Each point is reached from the start by the listed moves, each made once or not at all, plus a little noise. Is the number of moves made odd or even? Then give how often each move was made.

Moves:
(1): [ 19  36 -46  28]
(2): [ 72 -36  73 -38]
Start: [-14   7  13   4]
Points:
[  8  48 -30  35] -> odd (1, 0)
[ 82   7  32 -17] -> even (1, 1)
[-10   9   8   2] -> even (0, 0)
[ 50 -27  81 -37] -> odd (0, 1)

Moves:
(1): [ 21  -7   2 -24  45 -13 -10  -7  19 -24  19]
(2): [  7   8  -5 -22  19  35   5 -38 -17  14 -12]
(3): [-38  -8  33 -21 -22  27  -9 -18  25  28   2]
(4): [  3  38  -7  36  -7   3 -51 -28  40  12 -19]
(5): [-21 -28 -40  -4   5 -38 -35 -20  -8  12   2]
(6): [-12 -17  13  22  29   2  14   1   2  36  23]
(7): [-78  25  12  -4   0 -13   7 -20 -11 -42   9]
(8): [  1  53 -43  -3 -12   1  23  -5  -6  20  60]
(9): [-14   7 -19   5  23  20  -4  15  35 -21   2]
Start: [ -9  13   6  29   9  31  -3  23  -4  -4 -56]
Points:
[-121   42   46  -22    9   81   -2  -49   -6   -7  -59] -> odd (0, 1, 1, 0, 0, 0, 1, 0, 0)
[-85  45 -56  -5  97   4   1 -63 -21   9  47] -> even (1, 1, 0, 0, 1, 1, 1, 1, 0)
[-91  83   4 -45  38  70  14 -69   4  -9  21] -> odd (1, 1, 1, 0, 0, 0, 1, 1, 0)
[-84  85 -36   7 112  60  27 -28  21 -22  42] -> even (1, 1, 0, 0, 0, 1, 1, 1, 1)

Moves:
(1): [ 20 -16 -13 -12  -4  -9   3 -24   6  -2  16   5  13 -10   4  21  20   5
 -20   4]
(2): [ 23   8 -25   5   4  26   9   2   6 -17 -19   1   0 -11  -1  -7  -9  14
   1  12]
(3): [ 21  -4   0  -2  -8  14  19  21   7  -5  35  -3   7  11   9  12 -28  -6
  14 -14]
(4): [ -6  -3  -9   6  -1  25 -12   1   8   0  22  -2   5 -18  17  16 -24  -8
  13  -9]
(5): [ 22   8   4   0  14   9  17  -7   6  19  -5   3  18  20  12 -19   9 -11
  -3  11]
(6): [  5 -18  -1 -10   8  18  -6  13 -20  12   4   3   0 -15  11  -5  -8   4
 -44  21]
(7): [-13  11   6   7   6   4  12  -4  -6   1  -2   1  -7 -10  -1  -3   3   0
 -10 -10]
(8): [  1   8 -28  14  10   9   4  19 -25   4   2  26   7   1 -11  33  21   4
  -9   1]
(9): [  5 -18 -22   9  -7 -15  -3  -3  -9  11  20   4   0  -1  11 -10   6   5
   3   0]
(10): [ -1  -3 -11  20 -22  10  -4  23   7  -1 -15 -44  11  12  -5   1  30  -3
   1  12]
(11): [ -3   3   3  -1 -27  16  -4 -15  -8   4 -16  13   2  -1 -22  -3   0  16
  21   8]
(12): [-41  30  22  21 -12 -25   6   5  -6   9  23   1   0 -23 -14 -27 -26 -10
 -10  30]
(13): [ -5  -2  -4   0  11   3  -6 -12  -9  -2   0   5  16  -3 -20   4 -16   8
 -12  -9]
(14): [  6   4  -9  -5   4   2  -2  -4 -23  -5  -1  -4  10   3  11 -12  -2  -6
   4  -1]
(15): [-14  24 -16 -17 -11  -1  -6   1   9  18  15   5 -12  -8 -10  -5  16  -4
   4 -17]
(16): [  9  13  12  22   8  -2 -19   1 -13  -4  11   8   1  -2 -10 -15  -2 -11
  -8  -8]
(17): [-16  -2  -4  -5  -4   3  -1 -21   2 -21   0 -33 -20  30 -27 -12   8  -2
  14  13]
(18): [-18   4   0  12 -14  13   0  -3  -1 -22  -7  14  -2  22   2  -5   3   3
 -18   7]
(19): [ -5 -28   1  15  -6   9  12  14  18  -8 -12  -3  10 -14  -8  11   8 -26
   6  -5]
(20): [ 22  -6 -24   9 -20  -1   4 -16  18   7   6   6  -9  11   0  16 -20 -37
   4  -1]
Start: [ -8  27  20 -10 -21   1   2  -6 -14 -32 -19   4  -5  -9   7 -11  -3  -3
  12  19]
Points:
[ 21  11  -3 -16 -36  52  35 -26 -66 -14  17 -11   3  25  10 -62 -16  -1
  12  47] -> even (0, 0, 1, 0, 1, 1, 1, 0, 1, 0, 1, 0, 0, 1, 0, 0, 1, 0, 0, 0)
[-39  50 -27  64 -78  65  56 -17 -15 -64 -56 -11  26   6 -65 -21  64 -11
 -15 103] -> odd (1, 1, 0, 0, 1, 0, 1, 1, 0, 1, 1, 1, 0, 0, 0, 0, 1, 1, 1, 0)
[-12   4 -23  29 -70  73 -26   2 -16   0   6 -40   8  -8 -25 -50  39 -42
  19  47] -> even (0, 0, 0, 1, 1, 1, 0, 0, 1, 1, 1, 0, 0, 0, 1, 1, 1, 0, 1, 0)
[ -9  54 -57   9 -25  72  35  -5 -23 -63 -47  14   4  33 -25 -26  52 -30
  12  42] -> even (0, 1, 0, 0, 1, 0, 0, 1, 0, 0, 0, 0, 0, 1, 1, 0, 1, 1, 1, 0)
[  47   26 -112    9  -60  121   21   -8   -1  -40   35   -9   27   31
  -13   40    0  -34  -42   50] -> odd (1, 1, 1, 1, 1, 1, 0, 1, 0, 1, 0, 0, 1, 0, 1, 0, 1, 1, 0, 1)
[ -9 101 -22  90 -23  90  26  36 -64 -55  25  10  58  -8  -5 -32 -42 -26
 -25  40] -> even (0, 1, 1, 1, 1, 0, 1, 1, 0, 1, 0, 1, 1, 1, 0, 1, 0, 1, 0, 0)
[-10  48 -46  36 -87  69  23   5 -17 -60  28 -32  19 -18 -43  24 -10   7
  38  77] -> odd (1, 1, 1, 1, 0, 0, 0, 1, 0, 1, 1, 1, 0, 0, 0, 0, 1, 0, 0, 0)
[ 29 -13 -27  39 -21  65   5 -11 -59   7  20  63  41 -61   9  15  28 -24
 -39  33] -> even (1, 0, 0, 1, 1, 1, 1, 1, 1, 0, 1, 0, 0, 0, 0, 1, 0, 0, 1, 0)
[-37  51 -17  31 -58  22  13 -82 -41  -7  28  -2   7  -3 -27 -60 -66 -45
  36  52] -> even (0, 0, 0, 1, 1, 0, 1, 0, 1, 0, 1, 1, 1, 1, 0, 0, 1, 0, 0, 1)

Moves:
(1): [-21 -25 -18  -1  -2 -45  11  24  -1  15   1   1  26  12   2 -41 -14  28
  33  -3  11  10   7  15]
(2): [  2  -4  14   9  -1  -5  -6 -17  -4  -4   1   5 -12  -3  -2  -6  -1  13
   7  -8 -26  -4   9   7]
(3): [-10  -4  15  18 -11   9 -13  10   2   1  11   3  11   1  -8  11  -4   4
  -2  -9   2  -1  18  -1]
(4): [ -3   0  -5  -2   4  -5  -3   3  -4  16  -2  -4  -9  -2 -17 -17  20  -1
 -13   0   8   9   0  -8]
(5): [ -9 -26 -14 -19 -10 -12  -6   1   9  16   8  19  46 -35   9  -5  17   3
   6  10 -32  22 -22  -2]
(6): [  7  15  14  -2   3   7 -18  14 -16 -18 -11 -10   7  -7 -41  -5  -2   7
  -7   3   6  14  11   7]
(7): [  1  -7  -4  10  16  -1  -2   5  19   2  -6   1  10 -12 -14  -3 -18  14
 -22  11   3 -14   6  19]
(8): [  7  -6   3  -2  24   1  -6   6  13   4  17 -22   2  -8  -2   5  -7   3
  18  33   3  -9  -3  10]
(9): [ -8 -15  12 -23  -2 -28   8   8   1   8  11  10 -14  11  -8  18 -12 -13
  -5  28 -24   3  -2  -9]
(10): [ 17 -14   6  19  -7 -21 -17  -3   6 -15  -4  22  -9 -16  13 -12  19 -14
  -6   0  19 -29   9 -19]
(11): [-11  21  12   5   2   2   4  16   1  -8   6  -1 -11   9  -7  15   3   7
  11  -8   6 -30 -25  -4]
(12): [ -4  -3  12  14   0   1 -18  -7  16 -23 -11  17 -23  -3   7  -8   6  -1
  -6  11  13  -6  -1  -9]
(13): [  1  20  -2  -1   5  -3 -10  -9 -20  10   1  -6  20   8   9   2 -22   7
   9  -4  -2  -4  -9 -12]
(14): [  6 -10  19 -10 -20  15 -10  -6  12   4  -3   3   9 -10   2  -8 -11   2
   9  -2   3 -21 -17  14]
(15): [ -1  10  -9 -10  10  13  15  -3   3  18  28  16  -9   1   9   7   4 -29
  -3 -10  26   0  15  19]
(16): [ -6   0 -19   3 -22 -19 -33   6  14 -13 -12  -6 -15  -9  -9 -17  -7  24
  -9  -1 -11   8  -3 -19]
(17): [ -9  -8 -10  -5 -11  28  -9  22  -7   4   0  -9   2  -8  13  12 -16   2
   1  11 -30   1   1 -11]
(18): [  2   2  -5   1 -12 -10   2 -12  -4   0  -2   8 -12  16  -3  -5  17   3
   3  11   2   0  10   5]
(19): [-16 -24  -1  52 -26  -5   8  20   3 -15  20  -7 -32 -15   1 -11 -35  26
   0  11  -7  20 -12  -4]
(20): [  1  -7  -6   7  -5  -6  -4   9  11  13   4  -7  -8  20  -3 -10  12  -9
  15 -12  -3   7 -24   8]
(21): [-25  -2  -2  14   6  -5   4  -2   4 -11   3   2  15   7 -12  -3  -4  -8
   3   6  12 -11   2  -2]
(22): [  0  -5  -1 -22   9  10  16  12 -20 -11  28   7  -6  29   7   1 -18  23
 -30 -19 -34 -22 -37 -19]
(23): [  9  18   8  -3  -2   7   1  -4 -10 -11   0 -16  -6  -7  25  -5 -13   3
 -33   2  -2  -2  -4  22]
(24): [ -5 -18 -23  -7  16  -3 -17 -22 -16  12  -6 -10  -5 -20 -19  15   7   0
 -12  -5 -18   5   5  15]
Start: [  5  -3   2  -3   6   4  -9  -4  15  -8   5  34   5  -2  12  -8  32  -2
   3  -9 -10  -1   1   4]
Points:
[ 14  -3  50   8   3   0 -61  29  15 -74  48  61   3 -23  13 -13  50  37
 -42  27 -26 -63 -41  -5] -> even (0, 0, 1, 0, 1, 1, 0, 1, 0, 1, 1, 1, 0, 0, 0, 0, 0, 1, 0, 0, 0, 1, 1, 0)
[ -6   2  12  14  -5   4 -13 -22   9  22  43  64 -27  10  -8 -16  68 -13
  -5 -26   2   3  55  27] -> odd (0, 1, 1, 1, 0, 0, 0, 0, 0, 0, 0, 0, 0, 0, 1, 0, 0, 1, 0, 0, 0, 0, 0, 0)
[ -53  -76   13   -9  -47  -75  -71   44    2  -40   34   42  -39  -53
  -37  -81  -28  121  -47   12 -117    7  -90   10] -> even (1, 1, 0, 1, 1, 1, 0, 0, 1, 0, 1, 1, 0, 1, 0, 1, 0, 0, 1, 0, 0, 1, 1, 1)
[  5 -55   8 -34 -37 -74 -28  24  28  -4  61  68 -40  26  50 -79  -7  27
 -19 -33 -48 -50 -44  25] -> even (1, 1, 0, 0, 0, 0, 0, 0, 1, 1, 0, 0, 0, 1, 1, 1, 0, 0, 0, 1, 0, 1, 1, 0)
[-19 -57 -25 -52 -20 -39 -85  16   0 -21  -4  35  29 -56 -21 -96  17  86
 -60 -11 -65  14 -58  20] -> even (1, 0, 0, 1, 1, 1, 0, 0, 0, 0, 0, 1, 0, 1, 0, 1, 0, 0, 0, 0, 0, 1, 1, 1)
[-12   9  20   3   1 -13 -41  11 -11 -17   7  11   7  23 -24 -13 -27  16
 -26  41 -73 -12  -2  38] -> even (0, 1, 0, 0, 0, 1, 1, 0, 1, 0, 0, 0, 1, 0, 0, 0, 1, 1, 0, 1, 1, 0, 1, 0)
[ -22 -104   22    7  -42  -86  -55   16   76    0   10  118   49  -41
   12  -60   32   23   13   50  -10  -35    7   16] -> odd (1, 0, 1, 0, 1, 0, 1, 0, 1, 1, 0, 1, 0, 1, 0, 0, 0, 1, 0, 0, 0, 0, 0, 0)

Moves:
(1): [ -7   2   5  -2   4 -14   9  10  -3   1   4  -2   0   4   8   2   3  -6
 -10   5  10  -5  -8 -14]
(2): [  0  -4   1  14   1  21 -15   7   2  -1  -2  -5   7   2  -1   9  -1  -1
 -16  13  46  -7   0   7]
(3): [ -3 -10  10 -18  -5  -4   9  -3   8  16  -9  12 -17  -8   0  14 -10  -9
  -6   8  18  22  -2  10]
(4): [-10   0   4  -8  10 -20   5  -1  -8   0   6  10  16   4  -7   8  25  23
   0 -17  11   1  -7  17]
(5): [ 16  13 -20  18   8   6   6   1  -1   5   4  16   7  -4  -8   8   6   7
   4  -2   8  -2   5   4]
(6): [-11  17  -6   1   8   3 -20   2   8   0 -15 -12  -2  11  -8   3   9  -9
  -5   1  10  20   9  11]
(7): [  0  15  -4   9   5 -15   2  -5   8  -1   1  12  -7   6   0 -16   4 -20
  -2  12   5  11  -4   4]
(8): [  4  -2  -2  -5   1   5   0  10  -4 -23   4   3  16   4   3  -4  -8 -11
  -3  16  12 -14  -1   1]
(9): [ 11 -10 -15  10   6   4  17   4 -14   0   1 -23  15   9  15  20  -7  -5
   1 -20   1  -2 -16  -5]
(10): [  8  -6  12  12  -2  18   6   8 -13  17   9  -3  -9  12 -14  -1   3   2
  -7  -6 -11   3   3  -8]
(11): [  3   7 -13  -7  -8  -1   1   1  -6  19   9 -28   6   7   5   0  -2 -10
   6 -41  13   2   2 -13]
(12): [ 20  -7  12 -10  -9 -13 -22  11 -13  -3  -2  17   1  17  15   3  -2 -12
  -4  -7 -15  -1  -1  -3]
(13): [-12   2 -11   1  11   4  12 -13  -9   6  -9  -9  -5   9  -8 -27 -10 -12
   1  -7  -2   0  31   9]
(14): [  2   5  -3  -5  -6   1   0  -5  -2 -11   1   6  -5  12   3   4  11   6
   7   8   0  -1 -10   6]
(15): [  5  15  14 -11   3 -16   1 -16   8   3   1   6   0  14  11  19   6   7
 -10  10 -15   9  -8  11]
(16): [ -2  -4 -10  -9   9  -9  -7  -2  -3  -5   1   8  -4  14  -2 -10 -16   2
   2 -12  13   9   1  13]
(17): [-20  14  12  -9 -17   4  -7   3   7   4  -3   9   5   2   9  13   0   2
  -4  -7 -15   3   2  10]
(18): [ 10   2  17  -3   8  -6  24   0 -19   2  -7  -7  -2   5  17  -8  -1  12
  -8  -3  16  16   1  -2]
(19): [  4   6   0  -3  -3  10  -7   6   2   9   0   1  -8 -16  -7   5  -9  11
  12  -1  -9 -19  -2  10]
(20): [  6   7  -1   1 -11   0  -5 -18 -12  12  -2  -2 -28 -13  -7   6  -5  -9
   2  -8  -2   4 -18 -25]
(21): [ -2   0  15  -4  17  -2 -18   6  25  14 -25  -1   0  -7   0 -13   8 -11
  -7 -15  -7  -7  -1 -23]
(22): [ 10   6   7  12  15 -14   9  -6  21   5   0  21 -13   3   4  14   1  -6
  -1 -14   6   2  13  14]
(23): [  9   3   0   7 -14 -17   9   9 -11   3  -8   3   7  16 -12   5  -9   1
  -3  -5  -6  -2  -8   3]
(24): [  7  -6   1 -14  -5   7   5   4   6  -5  -5  -9 -20 -10   6  -7  -4  -1
 -15  12  -5 -11 -12   9]
Start: [ -2  13  -5  20  10  20  -4   0  -4   3  -2   1  13 -13  -3  -5   5  -4
  -7  12  -5  -3  -1   2]
Points:
[ 16  58  -9 -21  48 -42 -30  20   5  32 -45  22  20  68  -4  -8   4 -67
 -76 -17  91  24  -4  46] -> even (1, 1, 1, 1, 1, 1, 1, 1, 0, 0, 1, 1, 1, 0, 1, 1, 0, 0, 0, 0, 1, 0, 1, 1)
[  9  56 -15  50  -2  28 -39   1  -8  24 -25  -2 -16  -8 -38   8  -7 -28
 -23  23  33   5 -24  14] -> even (0, 1, 0, 0, 0, 1, 1, 0, 0, 0, 0, 0, 0, 0, 0, 0, 0, 0, 1, 1, 0, 0, 1, 0)
[-35  53  25 -29  44   8 -18   8   4  33 -64  11 -33  -5   3 -31  -8 -43
 -69   8  97  23 -11  38] -> odd (1, 1, 1, 1, 0, 1, 1, 1, 0, 0, 0, 0, 1, 0, 0, 1, 1, 1, 1, 1, 1, 0, 0, 1)
[ 43  51 -10   9  13   5  22   0 -20  21 -23  10 -11  19  -7  49  19 -12
 -46 -23 121  30 -27  42] -> odd (0, 1, 1, 1, 1, 1, 0, 1, 0, 0, 1, 0, 0, 1, 0, 0, 0, 1, 0, 1, 0, 1, 1, 1)
